Each row of a before or after table is a point. One or more steps were done to the points. Then noise was added and the rows were shuffled. The steps act on columns, c1 being the first. What was done? A step turns or swaps two columns, mirrors them in a line or flattens them onto one, adds a multiple of one to another, or multiplies or shifts one. Angles are multiples of 10 degrees, from the lower column toward the higher: turns from -170 to 170, lines from 10 to 170 but not 90. Use the fewest steps. Two steps may share a column if one is a turn and the other turns, adds or multiplies; they go together, in the order done. Otherwise the lowest column goes first.
In the rows, zero is written as 100.

Before (10 x 2):
130	51
112	178
76	192
103	60
58	85
65	134
130	80
108	112
131	51
129	90
After:
91	144
61	106
48	78
175	74
76	75
86	70
44	74
112	88
195	105
138	129
Steps: turn c1 and c2 by -100 degrees

Before, 13 rows:
121	168	49	162	37	82
134	140	88	106	47	154
66	76	73	139	104	111
94	66	68	101	109	71
106	137	101	121	48	137
130	194	61	152	64	86
77	58	127	121	136	79
71	81	103	127	84	56
68	84	91	85	101	68
87	153	92	115	90	138
101	165	89	111	61	113
105	60	101	115	137	69
89	60	119	126	101	66
After:
131	84	86	79	32	184
101	76	102	138	105	33
96	106	125	132	158	67
98	87	67	104	133	53
98	124	93	124	53	159
113	101	101	108	153	47
120	83	98	114	41	158
65	89	90	112	111	48
110	76	116	124	133	47
155	95	52	131	6	74
99	88	74	150	125	120
157	129	63	127	2	77
110	111	90	108	27	124
Steps: turn c1 and c4 by -40 degrees; turn c2 and c5 by -50 degrees; multiply c6 by 1.6

Before:
105	67	94	103	132	126	112	110	70	93	119
70	89	119	85	108	119	113	115	138	139	99
97	105	87	53	127	82	101	99	126	91	101
73	126	86	69	70	119	72	113	89	108	112
142	116	84	92	116	96	121	101	65	86	131
86	111	101	110	102	83	59	105	85	120	88
80	131	94	112	126	145	97	52	115	141	111
130	95	77	113	78	87	91	64	99	70	86
141	74	116	93	116	122	66	85	125	80	104
129	134	82	105	89	127	110	89	96	75	66
98	120	51	101	99	109	91	108	111	89	131
90	80	55	77	77	94	93	117	126	139	69
After (12 x 11):
81	111	103	94	109	126	138	96	83	87	88
80	133	93	119	29	79	131	23	102	88	112
95	104	89	99	22	113	122	109	155	111	100
140	117	80	67	52	100	99	114	94	119	126
92	81	57	114	168	124	87	93	140	66	59
74	127	84	73	193	88	94	94	119	79	113
131	133	90	101	126	70	72	94	87	112	63
71	88	121	128	71	105	95	83	135	58	103
102	120	46	107	106	88	109	108	108	93	121
128	97	85	106	164	97	87	96	86	148	80
140	73	112	121	71	72	146	97	119	112	105
105	69	95	76	10	74	118	104	87	87	122
Steps: turn c3 and c11 by 10 degrees; turn c4 and c9 by -60 degrees; multiply c5 by 3; turn c5 and c7 by 160 degrees; turn c6 and c10 by -150 degrees; turn c8 and c10 by -40 degrees

Before:
113	108	85	130	45	69	82	138	55	170	137	111	104	137	94	110	117	107
122	84	123	139	81	139	119	52	93	134	117	107	138	110	98	58	50	130
73	74	135	98	139	82	11	111	94	120	144	183	117	58	99	106	107	106
56	106	85	130	77	113	75	118	80	166	98	68	82	129	53	78	143	65
119	115	102	167	80	69	90	140	192	109	122	75	141	135	133	118	88	163
124	102	109	97	51	99	93	110	98	156	92	84	106	66	84	127	118	73
81	97	105	120	64	63	81	124	160	139	39	139	59	71	101	126	97	122
76	54	86	124	62	54	88	116	97	115	97	16	105	104	115	150	95	104
131	107	102	141	136	23	93	195	131	143	75	105	120	86	104	120	125	59
101	74	115	109	94	104	117	99	76	136	107	64	101	56	76	92	116	113
61	72	120	110	147	133	168	160	153	177	126	71	116	97	80	123	90	82
After:
62	71	138	128	139	86	76	104	108	123	160	183	118	73	106	111	183	108
87	85	101	135	64	65	88	112	37	138	66	138	57	98	120	128	117	107
133	62	120	119	83	143	58	73	104	133	93	103	141	135	130	56	64	114
128	68	101	114	72	69	87	130	14	109	143	74	138	170	168	121	107	93
128	102	86	90	42	70	110	132	147	167	161	113	103	152	102	110	123	106
137	125	110	120	50	100	115	92	102	156	91	86	103	74	66	129	111	106
48	86	123	106	146	133	112	153	49	177	97	70	115	101	72	119	30	110
119	130	100	134	129	25	121	183	74	142	128	104	123	126	61	118	115	85
99	67	115	140	99	106	121	102	124	135	107	64	102	75	100	90	90	129
85	45	87	111	63	57	91	95	99	115	134	12	115	122	110	150	114	89
65	142	87	91	86	109	130	130	119	164	95	62	82	142	51	79	136	133
Steps: add -0.3 times c5 to c1; turn c15 and c18 by -70 degrees; add -0.7 times c15 to c2; turn c4 and c14 by 50 degrees; add -0.7 times c6 to c11; turn c7 and c17 by -70 degrees; add -0.5 times c16 to c8; multiply c9 by -1

Before:
143	173	69	44	108	126	60	109	135	96	96	146	146	121	129	68	55	47	5	118	153	143	125	58
70	61	99	152	90	118	117	77	58	52	118	37	114	83	175	99	89	104	53	81	125	104	55	78
48	79	131	120	102	99	119	108	103	78	123	51	109	91	119	40	79	87	89	55	114	76	57	100
58	105	111	158	107	76	52	82	51	106	164	26	38	72	134	86	135	135	90	73	81	100	59	135
65	93	87	151	46	90	80	105	63	130	108	62	98	93	146	65	50	108	60	94	140	91	62	113
98	151	41	79	134	106	64	146	107	68	55	123	129	126	57	88	64	71	35	162	126	151	98	68
135	165	93	84	154	137	70	138	109	123	69	141	90	148	68	135	58	57	39	103	144	168	66	97
108	153	119	124	140	28	96	68	107	174	41	108	59	134	101	137	139	82	152	83	76	182	101	98
58	79	96	152	74	81	92	35	100	85	117	59	48	86	114	79	66	119	51	55	80	96	48	92
18	75	125	107	90	56	83	79	104	62	139	74	92	96	162	113	56	111	98	90	130	99	34	94
109	157	135	87	153	56	80	84	69	178	52	150	69	187	81	128	127	132	108	83	90	145	110	38
After:
57	52	111	134	103	74	55	74	78	102	162	23	45	74	73	87	103	95	92	70	88	133	58	138
65	48	82	119	44	90	83	114	77	101	96	60	97	91	94	68	91	64	62	90	138	52	60	108
107	104	121	154	142	14	94	62	107	113	36	107	62	130	108	140	183	42	151	84	88	140	104	96
75	41	105	91	93	119	116	84	63	93	120	38	113	85	106	100	105	56	50	86	133	87	57	79
48	76	124	90	104	111	118	114	92	102	126	54	102	89	104	41	79	45	91	58	108	83	48	97
16	79	124	85	89	63	79	83	81	107	136	80	92	100	133	119	101	68	94	86	136	61	35	98
96	150	38	134	138	105	64	148	119	101	59	125	125	123	81	89	151	32	36	164	108	54	101	65
138	185	70	135	109	133	60	128	96	98	96	144	150	120	141	63	144	6	7	119	143	51	124	54
131	147	98	148	158	129	66	159	116	97	71	139	87	152	88	137	168	18	37	108	130	59	66	97
108	142	139	142	154	45	80	81	102	108	52	154	66	184	59	128	143	90	108	78	94	132	109	39
68	43	102	109	73	83	93	29	91	102	117	61	47	87	108	83	93	76	51	57	103	69	49	88
Steps: turn c2 and c4 by 60 degrees; flatten c6 and c10 onto the line at 170 degrees; turn c8 and c21 by -20 degrees; turn c9 and c15 by 60 degrees; multiply c9 by 0.4; swap c17 and c22; shift c18 by -40

Before, 13 rows:
34	60	102	172	62	95	84	53	49	103	104	62	35	154	140	133	84	80	128	59	73	138	119	91	116	39	39	66	155	122	71	42	169	71	39	157	123	134	44	87	37	78	44	70	59	139	137	152	54	149	154	66	80	50	73	37	142	39	131	109	68	127	67	159
106	71	60	65	15	100	68	154	22	123	88	57	33	112	123	21	61	64	90	65	70	51	62	81	114	123	43	92	49	154	146	61	125	62	140	158	90	127	140	195	114	133	115	66	142	133	88	103	100	141	99	119	88	47	100	113	82	116	80	44	97	50	86	101
42	114	105	142	127	140	62	130	73	151	114	142	122	65	99	74	51	77	75	138	108	120	136	124	126	86	144	146	104	66	44	118	167	137	79	129	126	72	116	155	134	159	41	142	167	95	54	94	151	59	111	140	147	43	115	98	87	33	40	57	102	34	104	124
48	52	76	58	125	37	120	69	86	99	82	125	127	112	61	125	77	105	92	53	89	99	109	151	54	90	117	156	138	84	146	84	161	117	68	48	65	112	95	82	116	79	133	151	154	148	78	111	128	65	102	76	119	43	36	31	152	103	40	67	73	100	105	136
121	49	91	158	59	55	120	161	41	134	72	176	39	67	113	138	116	56	43	53	147	148	155	115	15	68	111	55	106	134	123	71	166	38	59	133	64	32	128	116	30	134	119	87	76	38	28	74	109	102	58	77	82	155	130	60	136	70	139	89	64	144	60	155
115	89	172	89	70	39	104	126	136	48	122	152	114	133	121	31	59	71	51	154	160	79	165	112	51	56	60	79	140	50	61	133	81	80	149	76	53	82	162	190	56	72	85	116	105	128	101	150	42	113	76	144	48	50	71	32	76	112	124	117	62	123	137	79
63	128	114	121	121	156	81	59	128	154	36	141	137	133	76	96	44	147	89	62	177	108	65	34	71	123	137	165	50	62	63	95	183	88	54	107	23	135	123	81	125	85	44	67	73	95	117	169	54	89	68	160	84	84	75	134	143	31	122	83	162	130	88	62
124	100	174	175	6	55	136	58	111	128	71	125	77	67	121	135	100	49	56	81	73	144	108	134	128	94	49	139	151	129	73	145	109	115	114	152	58	39	86	117	99	75	70	58	63	119	121	50	83	116	49	99	69	43	75	146	104	44	89	112	56	108	94	74
93	86	153	110	104	62	98	79	118	135	28	59	96	116	64	133	44	55	82	91	162	97	127	106	25	86	63	93	118	42	139	92	82	90	65	73	129	87	101	135	116	121	125	55	138	43	130	102	60	51	126	58	70	94	121	103	113	101	70	157	170	68	75	56
39	62	149	58	128	146	138	94	82	44	33	123	129	62	95	143	110	72	156	105	167	96	136	69	133	63	73	120	148	154	78	98	130	132	130	47	26	66	66	145	60	73	83	79	116	156	72	84	133	52	166	119	140	143	106	29	134	38	129	49	75	117	111	66
73	133	74	103	115	95	150	43	93	113	91	131	142	94	61	121	111	112	54	115	116	111	146	137	93	103	74	144	113	122	101	94	137	103	112	130	104	109	38	134	110	86	135	145	75	92	130	96	107	107	60	115	103	155	128	147	57	98	138	70	138	50	114	51
53	126	81	124	125	155	133	79	72	60	25	112	63	137	44	127	107	46	79	41	79	83	102	116	131	108	147	120	132	127	81	53	131	33	128	103	41	113	117	77	101	138	147	71	132	160	98	157	114	32	138	124	135	53	35	93	167	99	114	115	71	58	127	80
137	66	173	97	38	37	90	127	63	78	77	81	76	93	37	44	82	120	105	87	123	85	148	123	117	97	54	51	58	79	118	72	114	103	146	91	22	45	120	83	88	79	91	150	136	88	99	118	96	101	142	161	38	142	136	47	72	127	115	144	165	150	49	161
After (13 x 64):
164	60	151	59	129	148	137	94	80	44	167	125	131	60	95	147	109	109	158	125	172	98	137	66	136	63	74	120	144	150	77	97	128	129	67	47	27	64	63	55	60	72	96	82	119	154	72	82	136	52	162	120	140	140	104	26	125	42	125	50	76	115	113	66
71	87	171	91	65	38	107	128	137	44	110	151	114	134	124	33	57	109	54	154	166	79	163	113	54	53	141	73	138	51	60	131	81	79	6	77	52	79	165	56	60	71	100	97	104	129	102	152	41	112	75	144	52	50	75	34	103	113	122	115	64	120	136	78
156	126	113	119	121	153	80	60	130	154	127	145	138	136	77	97	44	186	90	76	176	111	60	34	71	125	29	163	49	61	67	96	184	90	156	107	23	139	126	88	123	85	104	125	70	98	115	166	55	86	68	161	86	81	73	131	101	33	120	85	163	129	86	67
113	86	155	110	104	60	100	77	116	134	176	61	95	114	63	133	44	93	82	113	159	100	130	110	23	83	83	97	118	41	140	95	85	90	119	71	129	85	102	45	116	124	101	130	139	41	137	103	57	54	124	57	69	88	120	103	95	101	71	159	167	71	74	57
128	113	105	143	129	137	64	127	70	150	59	146	120	65	101	70	50	116	75	127	106	120	131	122	127	83	73	146	107	69	42	117	170	143	48	123	122	71	117	100	136	156	103	153	164	94	54	96	150	63	112	143	148	44	115	95	155	33	39	53	103	39	104	123
82	74	60	65	16	103	65	157	21	122	147	59	31	110	123	18	62	102	92	79	74	49	62	81	113	119	141	89	53	155	145	59	125	61	36	160	89	128	141	13	107	135	99	93	139	135	85	104	98	139	98	118	85	49	97	111	109	116	75	46	96	52	84	100
182	126	82	125	123	156	135	78	69	58	125	113	63	133	45	127	112	88	82	46	79	83	99	115	132	106	18	121	132	126	81	52	129	31	119	105	44	113	117	90	100	139	95	58	132	158	94	155	113	36	142	126	139	52	32	92	92	98	110	116	71	58	128	82
87	97	174	178	2	56	139	59	112	132	151	127	74	67	118	138	96	90	53	98	77	144	109	133	126	94	122	135	152	129	74	146	105	113	104	155	60	40	86	58	100	74	100	80	63	116	122	50	82	115	49	97	68	42	72	144	78	47	88	114	57	109	97	72
173	56	78	58	124	36	121	67	88	97	106	123	127	111	63	124	79	147	92	57	94	99	111	152	53	91	78	155	136	84	139	84	161	115	99	49	64	113	96	152	116	81	101	138	153	147	78	110	129	66	104	78	115	41	34	28	107	102	40	64	76	103	104	138
54	71	173	99	38	37	87	128	61	78	145	81	73	91	37	44	82	160	108	104	124	86	147	124	114	101	120	49	55	79	114	72	110	101	58	92	21	49	120	150	87	76	99	74	135	87	99	114	96	99	143	161	37	144	137	47	97	126	114	144	165	151	47	161
112	49	88	160	61	58	119	163	40	137	115	172	37	65	115	140	118	97	42	55	147	144	153	115	14	71	72	52	108	132	122	69	164	36	115	131	66	33	127	81	25	133	100	138	78	38	35	73	112	107	57	75	83	158	130	60	63	70	139	89	63	145	60	159
82	135	70	104	115	99	151	41	93	116	128	130	139	94	62	122	111	155	53	122	116	110	147	136	94	103	117	140	114	119	102	92	136	99	47	131	106	110	41	111	106	85	95	114	72	91	129	96	107	106	63	114	105	155	126	147	149	95	141	68	139	50	113	53
173	60	105	176	60	95	82	52	50	103	134	65	38	153	141	133	85	119	127	65	76	139	121	94	117	39	150	66	154	123	71	43	168	71	156	157	121	138	43	82	35	80	99	137	58	137	140	152	54	153	153	67	80	52	71	37	126	39	134	111	68	129	71	158
Steps: turn c1 and c57 by -130 degrees; turn c11 and c27 by 140 degrees; add 0.3 times c11 to c20; shift c18 by 40; turn c40 and c44 by -130 degrees; turn c35 and c44 by -120 degrees; multiply c43 by 0
